Rows are points. To make a cloud, some directions were put in groups of two or more. Within a group, all points are equally far from the middle, so they leave a hole (a ring in 2 directions, a hollow ball in 3). The other directions are filled evenly. Then the cloud was stretched, turned, moved and blurred a little. How many holes are there, and how many directions does each take, smallest first?

Cloud:
[[ 0.39  0.11]
 [ 0.19 -0.49]
 [ 0.38 -0.17]
 [-0.58  0.05]
 [-0.17  0.40]
 [ 0.28  0.27]
 [-0.65 -0.23]
 [-0.07 -0.64]
 [ 0.14 -0.54]
 [-0.48  0.19]
 [ 0.06 -0.58]
 [-0.54  0.12]
 [-0.60 -0.43]
 [ 0.40 -0.03]
 [ 0.15 -0.52]]
Holes: 1 (2)

Cloud (21 x 3):
[[-0.47  0.20 -0.19]
 [ 0.04 -0.06  0.60]
 [-0.28 -0.51 -0.51]
 [-0.58  0.22  0.11]
 [-0.12  0.03  0.59]
 [-0.18 -0.79  0.21]
 [-0.69 -0.12  0.31]
 [-0.09 -0.84 -0.15]
 [ 0.19 -0.13 -0.49]
 [ 0.44  0.12  0.05]
 [ 0.04  0.26 -0.28]
 [-0.57 -0.09 -0.36]
 [ 0.27 -0.37 -0.46]
 [-0.77 -0.23  0.05]
 [-0.10 -0.44 -0.57]
 [ 0.12  0.37  0.19]
 [-0.20 -0.58  0.46]
 [-0.08 -0.68  0.35]
 [ 0.41 -0.55 -0.08]
 [-0.44  0.20  0.43]
 [ 0.34  0.18 -0.18]]
Holes: 1 (3)

Cloud (27 x 4):
[[-0.44 -0.30  0.48  0.59]
 [-0.04  0.11 -0.01  0.55]
 [-0.55  0.49  0.13  0.06]
 [-0.01 -0.02 -0.96  0.19]
 [-0.24 -0.07  0.58 -0.07]
 [ 0.42 -0.25 -0.26  0.20]
 [-0.26  0.35  0.10 -0.31]
 [-0.33 -0.52  0.05 -0.03]
 [-0.62 -0.41  0.57  0.33]
 [ 0.17  0.19  0.64 -0.23]
 [ 0.20  0.26 -0.01 -0.57]
 [ 0.70  0.29 -0.05  0.12]
 [-0.51  0.48  0.02  0.34]
 [ 0.07  0.09 -0.89 -0.25]
 [ 0.08 -0.48 -0.04  0.08]
 [ 0.62  0.46 -0.68 -0.02]
 [-0.15 -0.37  0.18 -0.03]
 [-0.87  0.06  0.00  0.12]
 [ 0.24 -0.42 -0.11  0.00]
 [ 0.27  0.86  0.01  0.08]
 [-0.51  0.55  0.45 -0.14]
 [ 0.18 -0.59 -0.34 -0.18]
 [-0.04  0.12  0.75  0.31]
 [-0.51  0.12  0.60 -0.14]
 [ 0.18 -0.19 -0.39  0.43]
 [ 0.28  0.59 -0.41  0.01]
 [ 0.64  0.38  0.33  0.08]]
Holes: 1 (2)
